Each row of a before or after table is a point. One or more steps were done to the points. Then noise was added and the rows were shuffled. The steps act on how far a point lies along the listed directions, d1 being the first. Name the steps. A step turns or swaps two directions, mirrors them in a line or flattens them onto one, adds a multiple of one to another, or multiplies one. Angles are multiples of 10 degrees, from the lower direction toward the higher: turns from -170 to 170, lines from 10 to 170 but not 90. Use the fewest steps. Two steps may share a direction if one is a turn and the other turns, adds or multiplies; they go together, in the order done. Otherwise the lowest direction goes first.

Directions:
(1): -.08 -.45 -.50
(2): -.04 -.50 .45
(3): .67 -.08 -.03
Before (14 x 3)
-.07 -.30 -.35

-.18 -.01 .94

.19 .02 -.76

.12 .02 -.20

-.17 .28 .25

-.10 .10 -.17

.04 -.17 -.62

-.51 -.26 -.54

-.66 -.35 .61

-.26 -.05 -.25

.60 -.44 .69

.21 .16 .61

-.17 .70 .03

-.02 -.38 .01
After (14 x 3)
.24 .02 .00

-.62 -.14 -.14

.38 .36 .52

-.07 -.46 -.55

-.39 .16 .20

-.07 -.25 -.26

.45 -.27 -.30

-.31 .06 .12

-.16 .41 .41

.23 -.25 -.32

.36 -.27 -.30

-.01 -.11 -.07

.18 -.14 -.19

-.64 .36 .30
Steps: turn d1 and d3 by 40 degrees; multiply d2 by 0

Directions:
(1): .60 -.32 .13 .41 -.12 .50
(2): -.08 .18 -.68 .02 -.59 .24
(3): .44 .70 .29 -.34 -.15 .09
(4): -.24 .50 .09 .77 .10 -.03
(5): -.21 -.18 .52 .08 -.72 -.23
Before (14 x 6)
-.09 .25 .19 -.03 .20 -.01

.00 -.45 -.31 -.09 -.03 .13

-.74 -.91 -.79 .50 .33 -.11

.07 .16 -.25 -.34 -.10 .03

-.05 .40 -.17 -.02 .09 .03

-.18 .15 .11 .08 .05 -.19

-.12 -.31 -.38 -.41 .00 -.03

-.26 .10 -.24 .09 -.13 .04

.03 .00 -.27 .06 .01 .18

.04 .17 -.22 -.36 .03 .18

-.11 .11 .36 .00 -.28 -.19

-.01 .30 -.17 .09 -.12 .09

-.14 -.14 -.11 .22 .16 .05

-.10 .44 -.19 -.06 .03 .05
After (14 x 6)
-.17 -.13 -.04 .40 -.01 .08

-.90 .74 .08 -.51 -.16 -.83

-.17 .32 -.14 -.26 -.33 -.04

-.19 .18 .19 -.13 .00 -.18

-.28 -.04 -.42 -.20 -.35 -.04

-.02 -.26 .16 .08 .20 .07

-.07 -.07 .04 .04 .28 -.11

-.10 -.11 -.27 .16 -.24 .04

-.14 -.19 -.14 .11 -.28 .16

-.28 .22 -.07 .21 .01 -.04

-.05 .05 -.02 .40 -.01 .05

-.15 -.16 .09 .34 .02 .00

-.11 .14 .08 .09 -.24 -.02

.23 .00 -.17 .02 .45 .13
Steps: turn d1 and d3 by -70 degrees; turn d3 and d5 by -160 degrees; turn d2 and d4 by 50 degrees

Directions:
(1): -.43 .46 -.61 -.22 -.22 -.32 .07 -.49
(2): -.08 .27 .24 -.37 -.28 -.08 -.89 .25
(3): .27 .65 .19 .40 .37 .35 -.23 -.47
Before (13 x 8)
.03 .01 -.10 .03 .06 .10 .23 -.16

.01 .00 .04 .02 .04 .01 -.01 .07

-.14 -.14 -.16 -.14 -.18 -.13 .08 .17

.02 -.04 .08 -.14 -.09 .02 -.16 .07

-.17 -.38 -.12 -.20 -.23 -.19 .15 .24

.03 -.02 .08 -.08 -.11 .02 -.11 .10

-.04 .03 -.01 -.03 -.03 .03 -.13 .09

.00 .04 .03 -.03 -.06 .08 -.05 -.05

-.04 -.38 -.10 -.18 -.08 -.12 .14 .24

.11 .08 .14 .17 .11 .07 .08 -.06

-.03 -.04 .13 -.11 -.14 -.02 -.09 .11

.11 -.09 .00 .06 -.02 -.04 .04 .06

.01 .11 -.12 .05 .05 -.07 .16 -.21
After (13 x 8)
-.27 -.78 -.28 -.48 -.37 -.39 .28 .53

-.39 -.93 -.27 -.52 -.53 -.49 .34 .64

.13 .35 .12 .27 .20 .14 -.03 -.28

-.01 -.06 .05 -.12 -.16 -.02 -.08 .12

-.02 -.10 .05 -.18 -.14 -.01 -.13 .11

.05 -.08 -.07 .00 -.07 -.10 .04 .05

-.23 -.54 -.21 -.30 -.34 -.28 .20 .47

-.05 .00 -.02 -.04 -.03 .04 -.14 .12

.03 .08 .05 .02 -.02 .10 -.07 -.06

.12 .13 .01 .16 .15 .03 .16 -.22

-.08 -.13 .07 -.18 -.23 -.09 -.05 .19

.08 .07 -.06 .08 .12 .15 .20 -.21

-.02 .03 .01 .01 .03 .00 -.01 .04
Steps: flatten d1 and d2 onto the line at 100 degrees; multiply d3 by 2.5
